Each row of a before or after table is a point. The points were changed in one or more steps. Then noise was added and the rows were shuffled. The steps act on columns, c1 being the first. Name the steps. A step turns or swaps two columns, mirrors them in a line or flattens them onto one, adds a multiple of one to another, or multiplies or shifts one. Angles are multiples of 10 degrees, from the lower column toward the higher: turns from -170 to 170, lines from 10 to 170 but not 90. Use the fewest steps. Two steps may share a column if one is a turn and the other turns, adds or multiplies; they go together, in the order done. Otherwise the lowest column goes first.

Before (13 x 3)
-0.69 -0.10 -0.60

-0.63 -0.82 +0.32

+0.01 -0.02 -0.03

-0.63 +0.05 +0.13

-0.03 +0.08 -0.40

-0.69 +0.03 +0.29

-0.01 +0.04 -0.32

-0.46 -0.03 +0.18

+0.58 -0.22 +0.38

-0.18 -1.15 +0.38

+0.42 -0.12 +0.51

-0.76 -1.12 +0.15

-0.11 -0.02 +0.43
After (13 x 3)
-0.13 +0.00 +0.41

-0.67 +0.00 +0.29

-0.31 -0.75 +0.30

-0.36 -1.14 +0.14

-0.09 +0.07 -0.40

-0.02 +0.00 -0.31

+0.20 -1.11 +0.48

+0.54 -0.10 +0.57

+0.64 -0.21 +0.31

-0.62 -0.07 -0.57

-0.45 +0.06 +0.30

-0.63 +0.04 +0.16

+0.11 -0.03 -0.09
Steps: add -0.3 times c2 to c1

Before (8 x 6)
-0.54 +0.25 -0.39 +0.36 +0.23 -0.66

-0.05 +0.69 +0.44 +0.30 -0.50 +0.05

-0.49 -0.58 +0.46 -0.54 -0.56 -0.45

-0.62 -0.21 -0.50 -0.41 -0.13 -0.34

+0.67 -0.56 -0.45 +0.28 +0.02 +0.04

-0.01 +0.67 -0.47 -0.69 +0.05 +0.09

-0.54 +0.21 -0.39 +0.28 +0.61 -0.81

-0.27 +0.18 -0.08 +0.11 +0.34 +0.28
After (8 x 6)
-0.13 -0.45 -0.21 -1.22 -0.23 -0.59

-0.41 +0.15 -0.05 +0.34 +0.54 -0.07

-0.07 +0.66 -0.19 -2.08 +0.09 -0.18

+0.16 -0.06 -0.16 +1.11 +0.40 -0.86

+0.07 -0.77 +0.18 -1.63 -0.89 -0.43

-0.08 +0.63 +0.16 +0.90 -0.81 -0.20

+0.39 -0.34 -0.20 +0.84 +0.05 +0.66

+0.26 -0.14 -0.15 +0.85 +0.98 -0.96
Steps: turn c1 and c6 by 50 degrees; turn c2 and c6 by -20 degrees; multiply c3 by 0.4; multiply c4 by 3; multiply c5 by 1.6

Before (11 x 11)
-0.41 -0.14 -0.15 +0.40 +0.84 -0.01 +0.26 -0.38 -0.33 -0.62 -0.30

-0.47 -0.13 +0.03 +0.22 -0.48 -0.18 +0.05 +0.00 +0.45 +0.05 -0.22

-0.57 +0.23 -0.37 +0.30 -0.15 -0.67 +0.18 +0.46 -0.40 -0.54 -0.35

-0.41 +0.42 -0.37 +0.11 -0.46 +0.13 -0.46 -0.48 +1.16 -0.47 -0.23

+0.14 +0.11 -0.47 +0.41 -0.42 -0.23 +0.21 +0.01 -0.22 -0.07 -0.54

+0.34 -0.04 -0.04 -1.17 -0.37 -0.26 -0.26 -0.42 -0.08 -0.14 -0.14

-0.21 +0.07 +0.01 +0.13 -0.45 +0.14 -1.31 -0.27 -0.09 -0.02 -0.36

-0.30 +0.48 -0.06 -0.88 -0.05 +0.01 -0.02 +1.64 +0.07 -0.06 -0.26

-0.27 +0.25 -0.36 +0.28 +0.12 +0.22 +0.22 +0.21 -0.38 -0.28 +0.44

+0.18 +0.00 +0.24 +0.12 -0.35 +0.26 -0.92 -0.27 -0.21 -1.48 -0.31

+0.25 -0.27 -0.50 +0.02 -0.32 -0.29 -0.67 +0.83 -0.36 -0.09 +0.04
After (11 x 11)
+0.02 +0.16 -0.47 +0.28 +0.20 +0.32 +0.19 +0.23 -0.23 +0.27 +0.43

-0.06 -0.32 +0.25 +0.17 -0.01 +1.45 -0.19 -1.03 -0.12 -0.65 -0.31

-0.30 -0.37 +0.21 -1.15 -0.05 +0.06 -0.32 -0.36 -0.47 -0.67 -0.19

+0.14 -0.48 -0.16 +0.17 +0.04 -0.02 +0.02 -1.28 -0.03 +0.31 -0.34

-0.51 -0.32 -0.17 +0.12 -0.23 -0.02 +0.88 -0.55 -0.33 -0.75 +0.06

+0.15 -0.16 -0.68 +0.30 +0.20 +0.21 +0.42 +0.32 -0.31 -2.07 -0.41

+0.33 +0.81 -0.43 +0.46 -0.22 +0.54 -0.45 +0.17 -0.30 -0.58 -0.29

+0.18 -0.10 -0.24 -0.78 +0.50 +0.10 +1.62 +0.25 -0.21 -0.01 -0.28

+0.35 -0.58 -0.22 +0.22 -0.12 -0.11 +0.00 -0.03 +0.50 -0.40 -0.22

+0.12 -0.53 -0.62 +0.07 +0.40 +0.55 -0.39 -0.57 +1.28 -0.16 -0.18

-0.35 -0.40 -0.29 +0.42 +0.09 -0.02 -0.06 +0.27 -0.16 -0.63 -0.51
Steps: mirror c1 and c3 in the line at 70 degrees; swap c2 and c5; add 0.3 times c4 to c9; turn c6 and c10 by 70 degrees; multiply c10 by 2.5; mirror c7 and c8 in the line at 50 degrees

Before (12 x 14)
-0.05 -0.63 -0.43 +0.54 +0.09 +0.01 -0.21 -0.01 +0.33 +0.20 -0.02 +0.12
 -0.10 +0.39

-0.39 +0.09 -0.49 +0.99 -0.23 -0.64 +0.19 -0.19 +0.04 -0.61 -0.42 -0.12
 -0.33 +0.08

-0.76 -0.42 -0.73 +0.26 -0.02 -1.09 +0.76 +0.17 -0.62 -0.69 -0.07 -0.16
 -0.10 +0.33

-0.16 -0.24 +0.04 +0.16 -0.29 +0.52 -0.43 -0.27 +0.06 -0.47 +0.01 +0.45
 -0.14 -0.25

+0.49 -0.13 +1.02 +0.07 -0.44 +0.66 +0.15 -0.58 +0.83 -0.07 -0.15 -0.54
 +0.53 -0.14

+0.34 +0.31 +0.46 -0.01 +0.27 -0.17 +0.30 -0.53 +0.94 -0.03 +0.85 -0.75
 +0.08 -0.18

-0.16 -0.65 +0.08 +0.56 +0.41 -0.70 -0.33 +0.18 -0.23 -0.18 -0.28 -0.07
 -0.61 -0.17

-0.83 -0.23 -0.82 +0.17 +0.17 -0.54 -0.01 -0.62 -0.31 -0.70 -0.48 -0.55
 +0.28 +0.09

+0.34 +0.59 +0.35 +0.01 -0.02 -0.36 -0.07 +0.12 +0.31 +0.41 +0.27 -0.59
 +0.41 -0.23

+0.04 -0.14 +0.54 +0.55 -0.19 +0.68 +0.17 -0.86 +0.24 +0.40 +0.51 -0.36
 +0.47 -0.46

-0.11 +0.15 +0.35 -0.06 -0.29 -0.23 -0.06 +0.43 +0.66 +0.46 +0.32 -1.14
 -0.54 -0.36

-0.28 -0.32 +0.25 +0.43 -0.31 -0.31 -0.51 -0.43 -0.14 -0.04 +0.20 -0.07
 -0.28 +0.54
After (12 x 14)
+0.05 -0.12 +0.53 +0.36 +0.60 +0.11 +0.16 -0.85 +0.25 +0.24 +0.40 -0.25
 -0.74 -0.08

-0.19 -0.65 +0.08 +0.75 -0.22 -1.34 -0.33 +0.17 -0.21 +0.02 -0.26 -0.05
 +0.41 -0.46

-0.11 +0.17 +0.31 +0.13 +0.61 -0.86 -0.05 +0.43 +0.68 +0.17 -0.56 -0.79
 -0.14 +0.08

-0.84 -0.25 -0.80 +0.07 -0.66 -1.17 +0.00 -0.61 -0.32 +0.19 +0.49 -0.35
 +0.33 -0.12

+0.33 +0.60 +0.34 -0.15 +0.44 -0.96 -0.09 +0.10 +0.31 -0.03 +0.26 -0.41
 -0.39 -0.10

-0.39 +0.06 -0.48 +1.07 -0.48 -1.26 +0.21 -0.20 +0.04 +0.37 +0.14 -0.05
 +0.38 +0.21

-0.30 -0.31 +0.27 +0.48 -0.19 -0.90 -0.52 -0.45 -0.16 -0.24 -0.17 -0.04
 -0.17 +0.55

+0.46 -0.09 +1.03 -0.12 +0.11 +0.03 +0.12 -0.55 +0.83 +0.33 +0.50 -0.35
 -0.04 +0.31

-0.19 -0.20 +0.09 +0.19 -0.23 -0.15 -0.45 -0.29 +0.05 +0.55 -0.04 +0.33
 +0.00 +0.11

-0.76 -0.40 -0.74 +0.30 -0.76 -1.68 +0.77 +0.16 -0.63 +0.13 +0.03 -0.10
 +0.10 +0.20

+0.33 +0.34 +0.43 -0.03 +0.02 -0.80 +0.27 -0.47 +0.94 +0.03 -0.21 -0.53
 -0.78 -0.33

-0.04 -0.63 -0.44 +0.53 -0.03 -0.61 -0.20 +0.00 +0.32 -0.44 +0.10 +0.11
 +0.00 +0.08
Steps: turn c4 and c13 by 20 degrees; turn c11 and c13 by -110 degrees; turn c5 and c14 by -60 degrees; turn c5 and c10 by -120 degrees; shift c6 by -0.60; multiply c12 by 0.7

Before (10 x 20)
-0.40 +0.39 -0.10 -0.71 -0.33 -0.18 -1.27 -0.16 -0.16 +1.34 -0.07 +0.27
 +0.10 +0.37 -0.12 +0.20 -0.53 +0.46 -0.38 -0.61

-0.69 +0.27 -0.28 -1.58 -0.21 +0.32 +0.22 -0.29 +0.30 -0.27 +0.27 -0.03
 +0.14 -0.24 -0.27 +0.35 +0.37 +0.14 -0.39 -0.19

-0.21 +0.23 -0.34 +0.53 +0.29 -0.21 +0.42 +0.66 +0.40 -0.31 +0.07 -0.17
 +0.12 -0.25 +0.01 +0.63 -0.22 +0.47 -0.09 -0.28

-0.58 +0.41 -0.20 +0.60 +0.00 +0.42 -0.25 -0.36 -0.06 +0.65 +0.15 -0.25
 -0.33 -0.02 -0.11 -0.04 +0.49 +0.16 -0.04 -0.67

-0.37 -0.78 +0.58 +0.60 -0.27 +0.47 +0.44 -0.28 -0.12 +0.49 +0.14 +0.04
 +0.18 +0.78 -0.10 +0.48 +0.24 +0.35 -0.10 -0.03

-0.28 -0.58 +0.62 +0.70 +0.44 +0.53 +0.41 +0.11 +0.20 -0.24 +0.22 +0.51
 -1.20 -0.05 +0.00 +0.53 +0.32 +0.43 -0.31 -0.48

-0.69 +0.25 -0.11 +0.52 -0.40 +0.39 +0.04 -0.05 +0.24 +0.35 +0.29 +0.36
 +0.03 +0.32 -0.20 -0.07 +0.31 +0.35 -0.41 -0.42

-0.13 +0.32 -0.21 +0.15 +0.07 +0.30 -0.04 -0.14 +0.38 -0.25 +0.99 +0.22
 -0.15 -0.16 -0.14 -0.27 -0.19 +0.52 +0.26 -0.65

-0.30 -0.20 -0.05 +0.49 +1.27 -1.59 -0.65 -0.30 -0.02 -0.21 -0.04 +0.26
 +0.13 +0.21 -0.02 -0.81 +0.16 -0.43 -0.27 -0.53

-0.66 +0.18 -0.30 +0.35 +0.62 +0.53 +0.12 -0.21 +0.17 -0.28 -0.05 -0.26
 -1.14 +0.22 +0.12 -0.21 +0.17 -0.27 -0.18 +0.64
After (10 x 20)
-0.11 -0.58 +0.63 +1.33 +0.43 +0.53 +0.50 +0.10 +0.16 -0.22 +0.21 +0.51
 -1.20 +0.29 +0.00 +0.56 +0.32 +0.43 -0.30 +0.43

-0.28 +0.39 -0.10 -2.99 -0.32 -0.19 -2.43 -0.17 -0.41 +1.33 -0.07 +0.26
 +0.10 +0.30 -0.12 +0.62 -0.52 +0.47 -0.37 +0.09

-0.42 +0.29 -0.28 -0.80 -0.20 +0.33 +1.53 -0.29 +0.34 -0.26 +0.26 -0.02
 +0.14 +0.55 -0.27 +0.26 +0.37 +0.13 -0.38 +0.31

+0.05 +0.32 -0.21 +0.03 +0.07 +0.30 -0.21 -0.14 +0.32 -0.24 +0.99 +0.22
 -0.14 +0.27 -0.14 +0.60 -0.19 +0.54 +0.27 -0.39

-0.10 -0.77 +0.59 +1.31 -0.26 +0.47 +0.60 -0.26 -0.74 +0.49 +0.15 +0.03
 +0.18 +0.45 -0.10 +0.13 +0.25 +0.35 -0.12 +0.47

-0.02 +0.23 -0.33 +1.23 +0.27 -0.19 +0.61 +0.66 +0.42 -0.30 +0.07 -0.16
 +0.11 +0.30 +0.01 +0.40 -0.22 +0.48 -0.11 +0.57

-0.28 +0.24 -0.13 +0.47 -0.41 +0.42 -0.25 -0.05 -0.13 +0.35 +0.28 +0.37
 +0.04 +0.73 -0.21 +0.40 +0.31 +0.35 -0.41 -0.15

-0.35 +0.16 -0.29 +0.51 +0.64 +0.52 +0.04 -0.21 -0.11 -0.28 -0.05 -0.26
 -1.15 +0.62 +0.12 -0.66 +0.18 -0.26 -0.18 -0.10

-0.16 -0.21 -0.04 -0.89 +1.27 -1.61 -1.81 -0.31 -0.18 -0.19 -0.05 +0.26
 +0.13 +0.25 -0.03 +0.38 +0.16 -0.44 -0.28 -0.89

-0.48 +0.39 -0.21 -0.03 +0.00 +0.42 -0.98 -0.35 -0.01 +0.64 +0.15 -0.26
 -0.33 +0.33 -0.10 +0.65 +0.50 +0.18 -0.04 -0.15
Steps: turn c9 and c14 by 60 degrees; turn c1 and c14 by -40 degrees; multiply c7 by 3; turn c4 and c7 by -40 degrees; turn c16 and c20 by 80 degrees
